Every row gives one point. The points of each table are mixes of a few directions, plus a little noise. Count the directions of each table, and those that both share. Where both have some left over, give the other angles between the two spaces (their principal angles), to ten degrees, smallest first.
In the rows, 128 means zero.

First:
[[121 205 141]
 [154  87 117]
 [152  55 112]
 [ 85 166 142]]
Second (5 x 3):
[[ 69  72 131]
 [202 198 124]
 [167 165 126]
 [108 109 129]
 [ 94  96 130]]
Directions: first 2, second 1, shared 1

First, 10 rows:
[[123 101 123 143 120 124 152 120]
 [124 112 126 137 123 127 142 123]
 [164  93 107 140 132  97 142 128]
 [ 79  89 136 156 102 147 177 105]
 [ 96 179 152 107 130 160 100 133]
 [107  46 116 173 101 119 201 102]
 [157 122 116 126 136 109 121 134]
 [183 191 124  87 162 112  57 158]
 [146 208 141  84 154 138  57 153]
 [102 138 140 127 122 146 130 124]]
Second:
[[140 124 128 128 137 117 124 137]
 [ 25  93 249 159 178 129 151 209]
 [147 122 129 128 142 110 121 142]
 [120 139 112 125 106 148 133 101]
 [150 141  92 119 107 136 124  97]
 [190 141  71 113 114 115 112 100]
 [126 144 100 122  98 152 132  90]
 [ 82 127 154 136 122 150 142 128]
 [172 121 117 124 148  96 113 147]]
Directions: first 2, second 2, shared 1; angles 90

First:
[[115 151 145 131 154 133 158 105 165 140 126]
 [181 124  51 147  33 141 125  91  46  95 133]
 [114 136 149 124 156 126 131 134 155 137 125]
 [106 104 161 125 161 122 154 133 157 150 134]
 [101 112 167 125 169 123 157 131 166 152 133]
 [105 179 159 121 181 130 128 128 186 138 116]
 [172  83  69 128  44 123  64 163  27  92 132]
 [131 136 124 124 126 127 108 140 123 121 124]]
Second (8 x 11):
[[131 147 179 132 175 138  89 147 122 139 104]
 [148  41 160 138 121 127  99 161  51 141 128]
 [124 103 102 123 101 118 149 127 129 124 145]
 [120 142 132 123 140 126 127 132 147 128 127]
 [ 87 249 133 107 188 127 132 120 246 123 114]
 [116 115  55 117  68 111 186 103 155 112 162]
 [161 148 127 150 115 150 122  95  85 124 112]
 [138  80 135 133 115 126 120 141  88 133 132]]
Directions: first 3, second 3, shared 2; angles 70

First:
[[165 124  81 144 212 160 166 105 123 102 130 121 129 106 148  61 117  91]
 [181  96 144 118 149 109 184  69 169 139 120 114 142  68  93 153 118 136]
 [ 98 125 145 117  80 166 157 115  49 191 168 163  84 181 116 193 167 122]
 [ 90 128 160 120 114  98  63 147 155 148 155 118  98 161 130 130 136 157]
 [119 127 160 125  95 104 110 138 139 132 123 123 136 130 108 162 132 152]
 [151 136  68  99  90 121 162 116 175 104  61 144 181  53 163 110  83 106]
 [128 131 120 127 161  87  72 144 206  95 113 100 140 104 149  68  99 141]
 [ 91 158 146 173 123 180 111 190   7 113 155 141 115 220 117 146 172 119]]
Second, 10 rows:
[[137  75 137 153 138 145 168  42  42 173 190  93  41 188  86 154 160 106]
 [121 115 128 131 127 137 134 106 103 149 151 125  96 151 122 134 140 122]
 [184 107 146 162 149 106 161 106 131  80  97  88 169  91  78 141 118 134]
 [110 108 124 128 124 147 135  92  81 173 175 129  64 176 128 137 150 114]
 [122  89 131 140 131 148 152  62  56 177 186 110  45 187 105 147 157 109]
 [100 187 114  92 110 119  78 221 213  99  78 175 201  82 184  99  99 147]
 [128 157 126 117 124 115 109 176 179  97  89 144 185  88 148 114 106 142]
 [123 168 123 110 122 113 100 194 196  88  77 154 200  78 158 109 101 145]
 [127 111 130 134 130 135 139  99  98 148 152 120  93 152 118 137 141 120]
 [125 161 124 112 123 115 106 182 183  96  87 146 186  87 151 112 106 141]]
Directions: first 5, second 2, shared 1; angles 30
